Every row gives one point. The points of each table are mixes of a few directions, plus a little noise. How many directions does each table use, and how many do they share? Where both have some left over, give the other angles between the two spaces (their principal angles), to ten degrees, smallest first.

First (4 x 3):
[[ 32  52  40]
 [-52 -53 -49]
 [  8  28  19]
 [ 13 -27 -10]]
Second, 5 rows:
[[-60 -28 -38]
 [ 80  -3  29]
 [ -9  47  22]
 [-16  27  10]
 [  4 -43 -23]]
Directions: first 2, second 2, shared 2

First:
[[-19 -15 -20  25 -95  37]
 [  3 -36   3  31 -72  27]
 [-27   6  -3  18 -11  -6]
 [ 33  -1  16 -22  55 -15]
 [-16  57 -18 -44  79 -28]
 [ 30 -15  -5 -14 -26  24]
 [-18  21   6  -2  48 -28]
 [ 13 -14  20   8  21 -12]]
Second (8 x 6):
[[ -9  20 -38 -22 -45  31]
 [ -3   7 -13  -7 -15  10]
 [-12  28 -53 -31 -63  44]
 [  6 -14  26  15  31 -21]
 [  7 -17  31  18  37 -26]
 [ 15 -35  64  38  78 -53]
 [-10  22 -41 -24 -50  34]
 [  5 -12  23  13  28 -19]]
Directions: first 3, second 1, shared 1

First, 9 rows:
[[ 31 -57  28  38  37  41 -18 -21]
 [-17  -2   8 -24  51 -18  13  31]
 [ 24  15  23   6  40  -1  28 -40]
 [-84  58 -50   8 -66 -37   4  28]
 [-72  53 -47 -27 -77 -52 -10  54]
 [ 58 -47  37   1  24  23 -23 -16]
 [  4  12 -55 -38 -51  23  13  19]
 [ 29 -37   9  37  27  50   3 -34]
 [ 28   4  47  -2  17 -28 -11 -22]]
Second, 8 rows:
[[ 31  -3  14   3 -12  -2 -10 -27]
 [-38 -71 -79  28  74 -17  21  -4]
 [  3 -47 -57   7  22 -46   3 -29]
 [  0  64  55 -27 -47  22  -7  31]
 [  5  19  36   4  -5  34   1   8]
 [ -3  75  47 -43 -67  -6 -12  38]
 [ 10  39  45 -12 -32  22  -7  12]
 [ -7 -74 -61  36  65 -10  13 -29]]
Directions: first 5, second 3, shared 2; angles 90

First:
[[-41  36  -2   1 -53 -13 -29 -25   8]
 [ 44 -77 -11  36   3   9 -54   0  49]
 [-16  11 -25  -5 -28  24 -39 -58 -21]
 [ -2  -1  47 -13 -20 -44   0  15  62]
 [-48 -10 -39  43  63 -30  16  68 -79]
 [  4  -8 -27  42   2  16  -4  32  -4]
 [ 57 -12  40 -77  61  16  64 -23 -16]
 [ -1  62  14 -26 -28  24  44  -9   4]]
Second (8 x 9):
[[-58  -5  38 -55  53 -83  10  -1 -53]
 [-41  -4  27 -39  38 -60   7  -1 -38]
 [ 18   1 -12  17 -17  27  -3   0  17]
 [-58  -5  38 -55  54 -83  10  -2 -54]
 [ 59   5 -40  56 -55  86 -10   2  55]
 [  7   0  -4   6  -6  10  -1   0   6]
 [ 26   2 -18  25 -24  38  -4   1  24]
 [ 45   4 -30  44 -42  66  -8   2  42]]
Directions: first 5, second 1, shared 1

First:
[[ 13 -14  -1   2  -9  -9  12   5   2 -11   8   4]
 [-19  13 -14  17  30  25 -45 -18  -3  24  14 -29]
 [ 21  27  57 -28 -40 -13  69  24  20 -14 -50  30]
 [ 30   7  33  12 -17  -1  27   8  23  -9   0 -13]
 [  9 -42 -13 -36 -39 -47  52  21 -17 -39 -15  62]
 [ -9  -1  -1 -21 -11 -10  16   6  -9  -5 -19  26]
 [  3  33  30   8   5  20   0  -2  16  16 -12 -20]
 [-14 -33 -44   1  12 -10 -25  -8 -21  -5  25   8]
 [-32  20 -14   0  27  23 -39 -15 -10  27  -4 -12]
 [  3   9   3  21  14  16 -20  -8   8  11  14 -29]
 [ -8 -20 -37  24  26   8 -46 -17 -10   8  40 -26]]
Second:
[[ 10  19 -46  11  14   2 -19 -34 -16 -22  20 -25]
 [-95 -89  47  30  16 -32 -42  49   7  -8   1   5]
 [ -2   6  40 -11 -16 -18 -17  -3 -15  29  -4  -6]
 [-61 -33 -16  35   9  -2 -47   2 -23 -23  13 -11]
 [ 19  46 -14  -3 -30  28  -1 -22 -32  12  -7   2]
 [ 22  10  26 -19 -11  -2  22   8  10  21 -12  11]
 [ 31  20 -11 -12  -9  26  41   7  16   1 -14  21]
 [ 33  -2  -3 -16  15   0  44  13  40  -5  -6  13]
 [ -2  -7   1   0   8  -9  -3   0   5  -3   4  -5]
 [ 43  36  -6 -18  -7   3  16 -20  -2  11  -1  -5]
 [  1  -5 -17   5  11   4   6   1   9 -14   4   0]]
Directions: first 3, second 4, shared 0; angles 30, 60, 70

First (8 x 14):
[[ -1   6   4  -3  12   0  18   3  -9 -13   5  -1   6   9]
 [  1  -6  -4   3 -12   0 -17  -2   9  12  -5   1  -6  -9]
 [ -1   4   2  -2   6   0  10   1  -5  -7   2   0   3   5]
 [  2  -7  -5   4 -13   0 -20  -3  10  14  -5   1  -6 -11]
 [  2  -7  -5   4 -13   0 -20  -2  10  14  -5   1  -6 -11]
 [  1  -7  -5   3 -14   0 -22  -3  12  16  -6   1  -7 -12]
 [  3 -15 -10   7 -29   0 -43  -6  23  31 -11   2 -14 -23]
 [ -7  33  22 -16  63   1  95  13 -50 -68  25  -6  29  50]]
Second (8 x 14):
[[-26 -14 -14  20  51   1 -12 -28   6   3 -29 -19  -6  28]
 [-14 -24 -27   6  10  -7   5 -18   6  -1 -38 -15   9 -15]
 [ 30  -3  31  -5 -39  21 -23   4   5  12  29  10 -10 -16]
 [-11 -32 -25  10   5  -2  -7 -24  11   5 -39 -17   6 -19]
 [-11  38  -8  -8   9 -24  15  30  -8  -5  18  16  -2  22]
 [  4  18  -4 -15 -10 -13  36  22 -14 -18  11   9  13  -6]
 [ 18  10  32   2 -17  17 -35   6   6  18  34  13 -19   9]
 [ 12   5  15  -9  -6   7  22   6 -11 -15  15   3   9  -2]]
Directions: first 1, second 4, shared 1

First, 8 rows:
[[-12  10 -10  -4  -7  -6   9  32 -20 -19 -23  11 -17  15  -7   3  11  -2]
 [ 26   0  -4  -6 -27 -20  -3 -60  21  30  18 -21   4 -11  16   4 -29  13]
 [-40 -16  21  18  75  49  -8  95 -22 -41 -14  33   9   5 -24 -15  44 -25]
 [ 33   0  -2  -8 -38 -24  -3 -84  30  41  28 -29   9 -16  18   7 -34  15]
 [ 16  36 -45 -23 -57 -54  20   9 -30 -10 -42  -3 -50  34  20  12 -20  21]
 [ 23  -9  -1   2   9  -7 -12 -32  14  23  17 -15   7  -7  21  -5 -27   9]
 [-21  -3  15  -1 -16  16  10  -5   7  -8   5   7  13 -10 -27  10  26 -10]
 [-25 -20  28  19  62  47 -12  43   0 -17  10  16  25 -11 -19 -12  29 -19]]
Second:
[[-53  11  17 -11 -53  17  36  17  -9 -34 -16  25   4  -1 -59  24  64 -19]
 [-50 -10  31   7  13  44  12  40  -4 -34   0  27  22 -10 -49   6  60 -27]
 [-18  12   0  -9 -39  -3  20  -1  -5 -13 -10   8  -5   2 -22  14  22  -5]
 [ 54  -7 -18   8  42 -23 -33 -23   7  36  15 -26  -9   4  59 -22 -65  21]
 [ 45  -4 -19   5  25 -24 -23 -22   6  30   9 -23 -10   5  50 -15 -55  20]
 [ -7  -8   9   6  21  14  -5  11   2  -4   4   4   8  -5  -5  -6   7  -6]
 [-30  18   1 -16 -66  -6  34  -2  -8 -21 -18  14  -8   4 -39  24  38  -7]
 [-19  15  -2 -13 -50  -7  24  -3  -6 -14 -13   7  -6   4 -25  18  24  -3]
 [ 59 -19 -14  18  73 -12 -45 -15  12  39  22 -27   1  -1  68 -31 -71  20]
 [ 19  -8  -2   7  32   0 -19   0   3  13  10  -8   2  -1  23 -11 -24   5]]
Directions: first 3, second 2, shared 2

First, 10 rows:
[[-29 -12  -8  21   0  26  -2  21  13 -20 -28  -7  34  -3  -6 -23 -31  32
    0  34]
 [-78 -33 -22  56   0  69  -4  55  34 -53 -75 -18  90  -8 -16 -60 -84  86
   -1  92]
 [ 35  15  10 -25   0 -31   2 -24 -15  24  33   8 -40   4   7  27  37 -38
    1 -41]
 [ 15   6   4 -11   0 -13   1 -11  -7  10  15   4 -18   2   3  12  16 -17
    0 -18]
 [-54 -23 -15  39   0  48  -3  38  24 -37 -52 -13  63  -6 -11 -42 -58  60
   -1  64]
 [ 46  19  13 -33   0 -41   3 -32 -20  32  45  11 -53   5   9  35  49 -51
    1 -54]
 [-18  -8  -5  13   0  16  -1  13   8 -13 -18  -4  21  -2  -4 -14 -20  20
    0  22]
 [ 42  18  12 -30   0 -37   2 -29 -18  29  41  10 -48   4   8  32  45 -46
    1 -49]
 [  2   1   1  -1   0  -2   0  -1  -1   1   2   0  -2   0   0   1   2  -2
    0  -2]
 [ 40  17  11 -29   0 -36   2 -28 -18  28  39   9 -46   4   8  31  43 -44
    1 -47]]
Second, 11 rows:
[[-21  13  -3  26 -17  53   6 -11   9   4 -11 -15  59 -28   2 -25 -23  -5
  -40   8]
 [ 23  41  17 -12  23 -19 -30  10 -31  70  -4  -4   6   1  34  -3  -3  18
    3  -4]
 [ -8 -39 -30  17   0 -10  21 -16   6 -64  36  20 -37  20 -43  31  -4 -20
   19   2]
 [ -2  62   2  19  15  42  -8  -2  -7  71 -33 -34  87 -40   5 -32 -31   6
  -51 -18]
 [ 21  -1  40 -38  -9 -36 -35  21 -21  33   3  15 -46  21  67  -3  29  25
   31  23]
 [ 16 -20  11 -51  14 -57  15  26  25 -17 -37  -4 -52  16 -18   9  50   5
   36 -30]
 [  6  -6  -4 -32  21 -32  30  18  35 -16 -50 -19 -10  -4 -46   1  32  -4
   10 -46]
 [-27 -26  15  28 -60  60 -16 -17  -5 -28  34  17  15  -5  57 -22 -18   2
  -20  63]
 [ 17  12 -40  13  53 -41  12 -10 -17   1  24   5 -21  17 -66  43 -15 -16
   19 -37]
 [-19 -61 -35  29 -18   2  23 -26   7 -95  59  32 -47  26 -41  36 -10 -26
   21  20]
 [ -6  25  26   1 -21  37 -19   5  -4  41 -21 -14  46 -23  49 -36  -7  14
  -29  18]]
Directions: first 1, second 4, shared 0; angles 50

First:
[[ 16  -2   1  11  18  14  -4  -2  16   5   1 -17  -4  -4  16   4  10  -1
   -7  -2  -1 -12   5   8 -26 -14   5   0   3  16  -1  13]
 [ 34 -13  71 -34 -34 -41  23 -38  17  10  -5  60  33  11  -1  12  -8   0
   -9  37  -6  15 -19 -45  25  -3  21  -1  -4 -20  19 -31]
 [ -5  12 -18 -21  -6  24   2   2 -10   0  -5  -1 -34   1   9  24  22 -29
   23  -8   2 -15   3  -4  -9  19   5  16  -4  14  -1  11]
 [-30  -9 -16  18  15  -2 -26  15   5   9   4  23 -15  -9   0 -14  19 -16
   -6  18  49 -13   3 -11 -28   7 -13   3 -11  -8 -36  15]
 [ -5 -11   6  26  13 -13 -11   4  11   2   4   3  16  -4  -4 -21  -7  13
  -20   8  14   4   2   2  -8 -13  -7  -9   0  -7 -12  -1]
 [  9  28 -10 -31  14 -16  -3  25  16  11   3 -31   9   4 -13   2  10  30
   29  -8  -5  14 -25  39   5  12 -13 -16   4 -22  21 -19]
 [ -3   7   5  53  -8  35  20 -23  -3 -36 -17 -42   4  17  -7   6 -24 -28
  -14 -57 -43  17  36  28  38   9  23  14  17  50   9 -34]
 [ 26   7  30  19 -30  11  42 -36 -12 -36 -14 -38  33  21 -13  10 -50   6
  -11 -49 -81  34  19  21  69  -4  27   2  22  31  44 -46]
 [-22  -4 -61 -61 -18  13  -6  27 -67   9  17  18 -46 -21  11   8   6  12
   31  22   6 -32 -12 -31 -17   0 -25   5 -16 -27  -4  71]
 [ 15  -8  11  -6  13 -14  -8   2  16  16   7   9  10  -8   9  -7   7  17
   -8  23  13  -7 -11  -7 -24 -18  -4  -9  -3 -13  -2  13]
 [-34  -7 -18  26  23 -11 -31  24  10  10   6  15  -6  -9  -7 -24  15  -3
   -8  16  52  -6  -1   1 -26   5 -20  -5  -9 -15 -37   9]]
Second (8 x 32):
[[-28  21 -15   8  -1 -28  -9  33   3  -1  -3 -34   8  11 -24 -16  -1  35
    8 -28  -6  26   6  44  19  10 -24 -25  -6 -17  -6 -31]
 [ -4  24 -19  -3   1   4   6  16  -6  -9  -3 -47   2   9 -14   2  -7  18
   18 -35 -29  16   2  42  24  11  -6  -8   8   2  17 -20]
 [ -1  17 -13  -9   2  -2   3  13  -1  -3  -1 -28   3   5 -11   1  -3  15
   16 -18 -15  11  -5  28  14   8  -6  -7   4  -5  13 -13]
 [ 24 -14  13 -16   3  15   6 -23   2   7   4  32  -4  -9  17  14   5 -23
   -2  30  11 -20 -15 -36 -17  -6  16  16   4   4   6  24]
 [ 17  34 -22 -32   7  13  14  13  -3  -6   0 -49   2   5 -12  16  -4  17
   37 -28 -35  13 -22  42  24  17  -1  -3  15  -2  41 -15]
 [ 19 -25  22 -11   2   7  -1 -26   6  13   5  54  -5 -13  20   7   9 -26
  -13  46  29 -25 -12 -53 -28 -10  15  17  -3   0  -7  29]
 [ 25 -19  21 -30   5   1  -1 -22  10  19   7  57  -3 -13  19  11  15 -21
   -2  53  33 -25 -27 -51 -30  -7  13  14  -2 -11   2  29]
 [-54 -37  11  95 -19 -10 -17  -7  -8 -18 -10  15  -4   6   3 -33 -13 -13
  -64 -19  12   2  72 -16  -6 -24  -6  -6 -18  30 -67  -3]]
Directions: first 6, second 3, shared 2; angles 30

First, 10 rows:
[[ 19 -95  28 -32 -47 -11  16   1  -1  -2  -6   8 -15 -56  37 -57  60   3
   26  74 -42 -29  11 -11  28  38 -66  15 -72   4 -54 -24]
 [-13  68 -21  23  35  10 -11  -1   1   2   3  -6  10  40 -28  42 -42  -2
  -20 -53  31  21  -8   8 -20 -28  47 -10  52  -4  42  18]
 [  3  -6   1  -1  -3  -2   1   0  -1   1   1   1  -1  -2   2  -3   2   0
    0   5  -1  -2   0   0   2   2  -3   1  -6   1  -4  -1]
 [ -7  43 -12  13  20   4  -7   1   1   1   3  -6   6  24 -16  26 -26   1
  -12 -31  19  13  -5   4 -12 -16  28  -6  32  -3  24  11]
 [  6 -25   8 -10 -11  -2   4   0  -1  -1  -1   5  -3 -15  10 -16  15   2
    7  20 -10  -7   2  -2   8  11 -17   4 -19   1 -16  -6]
 [  9 -45  13 -14 -22  -3   8   1  -2   0  -4   4  -7 -26  17 -24  28   0
   12  34 -20 -13   4  -5  14  17 -31   7 -34   2 -25 -10]
 [-16  80 -22  25  38  10 -13  -1   2   2   4  -9  12  46 -32  46 -49  -2
  -22 -61  35  24  -7   8 -22 -33  55 -12  60  -5  45  18]
 [  6 -32  10 -12 -17  -5   6   0  -1  -1   0   4  -5 -20  15 -20  21   1
   10  27 -13  -9   4  -5   9  13 -23   4 -28   2 -19  -9]
 [ -5  27  -8   8  15   4  -4   1   0   2   2  -2   4  16 -11  17 -17   0
   -8 -22  12   9  -4   2  -7 -11  19  -5  21  -3  17   7]
 [  2 -12   3  -3  -6  -2   1   0   1   0  -1   0  -1  -8   5  -7   7   0
    2   9  -5  -4   2  -2   3   3  -6   1  -9   1  -6  -3]]
Second (8 x 32):
[[  7  39 -16  17  53  17 -23   7  21  17   7 -14  31 -10   5   7 -12 -27
   15 -15   4   7   3  -7 -33 -31   6  -2  43 -37  28  10]
 [ 23  17 -42  19   3  10  57  13  29  15 -25 -11  20 -53 -11  -6 -25 -15
   33 -23  -3  17 -35  -4 -13   1  -6  -9 -22 -23  29  10]
 [  3  17   4  12   4 -30   8  21  12 -12 -15 -11 -12  55 -20  20   7  32
  -38 -27  31  -9   4  -7  16  12  -8  21   6  13  16 -12]
 [ -4  -8  20 -25 -70 -45   2  13 -10   0 -16 -32 -35  25  10  -6  22  20
  -11  28  18   5   5  14  31  -3 -13  28 -31  31 -15 -40]
 [-47 -51  41 -37 -15  12 -23 -33 -56  -2  32  18 -39  49  -9  14  10  12
  -35  44 -17   3  35  14  24  14  16  12   5  18 -46 -12]
 [ 29 -16  -6 -12 -10   9   0  -6  -2  -5  10  38  14 -49  13 -29  40 -15
   28   9  10  -9  -7 -20 -17  16 -20   6 -21   0  -7  29]
 [-11  12   4  23  35  14 -32  -8   7  -9   6  -2  16   0  14   4 -33  -4
    1 -14 -30 -12   2   8  -7 -18  22 -43  27  -2  -2   5]
 [  1 -10  -5   3   3  12  10  -7  -2  -3   1  12   4 -17  -2  -4  -8  -3
    7  -3 -13  -1  -7   0  -1   8   3 -14  -8   0  -4  10]]
Directions: first 1, second 6, shared 0; angles 30

First (10 x 32):
[[ -7  22  28  -2   9 -21  -5 -15   9  -4  21  -2  11  -7 -31   4  28   4
   25  -6   9 -26   0   2   3  -5  21  -9  -3   0  17   3]
 [-16 -34  -6  10 -15   9  -4  32  23 -13  -5  -8  15 -16  53 -33  11 -18
  -26  48 -28  50  11 -17   3  26  42  12  18 -17 -50 -12]
 [ 13  24   7  -8 -17  -8 -22 -18 -34  -2 -27 -20  -2  16 -30  -1  29  34
   36  -1  31 -31   2  -5   9  -6 -20  11 -32  12  12 -16]
 [ 17  -1  -8  -4  16   1  -5  -8 -31 -15 -21 -18  11   7   3  -6  15   3
   11   8   3 -17  -1  19  -1  -7  -1   6   4 -11 -24 -16]
 [ -4 -31 -15  -7  14   3   2 -22  36   6  41  17 -46 -31  -1  24 -68 -27
  -29 -31 -11   3  16   5 -18  -2 -29 -32  19  11  47  51]
 [ -6   6  -2   1  28   2  33  -8  30  24  45  41 -20  -4 -20  39 -57 -22
  -23 -53  -9  -6 -14  15 -14 -17 -23 -28  16   9  49  40]
 [  3  11   0   0   3   0   6  -4  -5   8   1   7  -3   8 -12  11  -6   4
    3 -15   6  -9  -7   4  -1  -7 -12  -2  -5   5  13   3]
 [ -2  -6  -4   3 -21   5 -10  14  -6  -4 -21 -11   6   4  18 -18  16   8
   -1  24   0  17   4 -14   7  12   8  15  -8  -1 -22 -16]
 [ -6 -11 -15  11 -50  20  -8  42 -11   6 -47  -8  11  19  43 -32  17  17
  -15  43  -4  52   0 -34  15  24   6  36 -20   1 -44 -34]
 [  8  21  13  -2  34 -12  11 -15 -10  -6  13   2  17   5 -24  12  15  -4
   18 -16   3 -33 -11  26  -3 -17   9 -10  10 -10   3  -2]]
Second:
[[-23  -4  29   0  13 -24  -7 -12  47 -13  50   2   6 -38 -11  -5  15 -21
    5   8 -12  -3  16  -5  -2   8  46 -22  19  -5  13  21]
 [-25  -5  25   0  -5 -20 -14 -12  49  -5  47   2 -10 -34 -13  -2   5 -12
    6   3  -5   1  18 -18   0  10  29 -20   5   8  30  27]
 [-14 -20   2   7  -3   3   3  22  21 -10   7  -2  16 -14  34 -20   9 -18
  -19  31 -22  31   7  -9   2  18  36   4  17 -14 -34  -6]
 [ 49  26 -41  -3  22  25  23  -2 -95   9 -72  -5   9  65  -7  18  -9  29
   11 -28  23 -32 -34  42  -3 -34 -68  26 -17  -3 -25 -38]
 [  7  -1 -20   0 -28  16  -1   9 -18  14 -31   3 -18  19   8   3 -20  19
   -6  -7  12  15  -4 -13   4   3 -38  15 -22  16   8  -6]
 [  1   7  15  -4  28 -13   2 -14   3 -12  20  -4  12  -8 -15   4  14 -10
   14  -3  -3 -24   0  18  -4  -8  20 -13  14  -9   2   4]
 [  2  18  19 -10  20 -18  -3 -29   2  -3  27   2  -3  -8 -40  17   5   3
   24 -25  13 -39   1  15  -5 -15  -4 -17  -1   4  34  15]
 [ 13  -5 -31   5 -28  27   2  23 -30  16 -46   2  -7  30  24  -4 -18  19
  -17   5   5  26  -9 -12   4   3 -38  25 -20   9 -16 -18]
 [-14 -15  -3   5 -19   4  -5  16  20   0   3   1  -3 -10  22 -12  -3  -6
  -16  19 -10  29   8 -17   3  14  13   4   2   1 -10   2]]
Directions: first 5, second 3, shared 3
